Each row of a before or after table is a point. The points were changed in one or more steps. Then noise was added and the rows were shuffled. The steps act on columns, c1 being the first. Name the steps. A step turns or swaps two columns, mirrors them in a line or flattens them onto one, adds a multiple of one to another, or multiplies or shifts one. Angles are multiples of 10 degrees, from the lower column toward the higher: turns from -170 to 170, lines from 10 to 170 but not 90. Use the fewest steps. Two steps may share a column if one is a turn and the other turns, adds or multiplies; they go together, in the order done. Otherwise the lowest column goes first.

Before (9 x 3):
[[-58   8   7]
 [  7  36 -14]
 [ -2  14   2]
 [-34 -27  22]
 [  4  15 -30]
 [-73  35 -43]
 [ 12 -44  51]
 [ 18 -32  23]
 [ 10   7  54]]
After (9 x 3):
[[ 25 -10  38]
 [ 15  -1  67]
 [  8  15 -39]
 [  2  -9 -33]
 [ -5  12  -9]
 [-77   7   0]
 [-44  -7  35]
 [ 12  39  38]
 [-95   3 -58]]
Steps: multiply c1 by 1.3; turn c2 and c3 by -40 degrees

Before (14 x 4):
[[  6  13   8   2]
 [ 25  -6 -22   4]
 [-28  -1  -9  -2]
 [ 21   7 -20 -33]
 [ -5 -14  -9  -1]
 [ 21   4   9   7]
 [ 32  -5   5  -9]
 [ -7  13 -73  -9]
 [ 30   8  10   6]
 [ 18   9   1 -31]
 [  7 -13   5   2]
 [  9  12 -10 -32]
 [ 25  10   1  -2]
 [ 15   5 -12  -9]]
After (14 x 4):
[[  2   2  11  13]
 [  7  -9 -15   6]
 [  1   3   7 -12]
 [  9 -33 -28   8]
 [ -3  -8 -95  15]
 [  7   5  10   5]
 [ 10  -1  -1   7]
 [  3 -34 -11  13]
 [ 13  -9   5  -4]
 [ 14   7  13   8]
 [ -1  -1 -13 -14]
 [-12  -4 -13  -2]
 [  6 -32   1  11]
 [  9   2 -29  -6]]
Steps: multiply c1 by 0.4; swap c2 and c4; multiply c3 by 1.3

Before (13 x 8):
[[ 35  10  35  31 -63  32 -30   0]
 [-54 -32  35 -57 -56  31   1  50]
 [-34  -2  50  44 -29 -17  -3  -8]
 [-52 -70 -16 -22 -51 -19  41  40]
 [ 14 -52  51 -43 -11 -50  62 -38]
 [ -6   3  11 -42 -47 -57  22   8]
 [-46 -60  24  49 -39 -17 -11 -29]
 [ -9 -25  -4  13  28  30  35  45]
 [-26 -22  31   7   7 -28   9 -15]
 [-17 -11  28 -18  31 -17  72  80]
 [ -9  16  -2  11 -34 -27   9 -11]
 [ 54  20 -19  22  31 -26 -21  20]
 [ 42 -39 -31   5   0 -59 -28  30]]
After (13 x 8):
[[ 10 -20 -12 -30 -62 -61  -2 -30]
 [ 54 -42 -52   0 -16 -49  49 -62]
 [ 70  32 -22  56 -52 -17  -9  20]
 [-35  25 -35  20 -80  32  23  24]
 [-48  16  18  -4  40 -25  38  32]
 [ 41 -63 -30 -71  41 -17   2  40]
 [ 34  -3 -33  14  11 -28 -12  -4]
 [ 33 -25   4 -27  39  29  12  41]
 [ -4 -12   3  18 -46 -31 -12  -1]
 [ 50   9 -35 -78 -77  32 -31 -12]
 [ 14   2 -50  35 -40 -17 -27  29]
 [ 92 -15  15 -45 -64 -22  -4  15]
 [  4  41  33 -21  -2 -59  51  23]]
Steps: turn c2 and c7 by 110 degrees; turn c1 and c7 by 120 degrees; multiply c3 by -1; turn c4 and c8 by 50 degrees; multiply c5 by 1.3
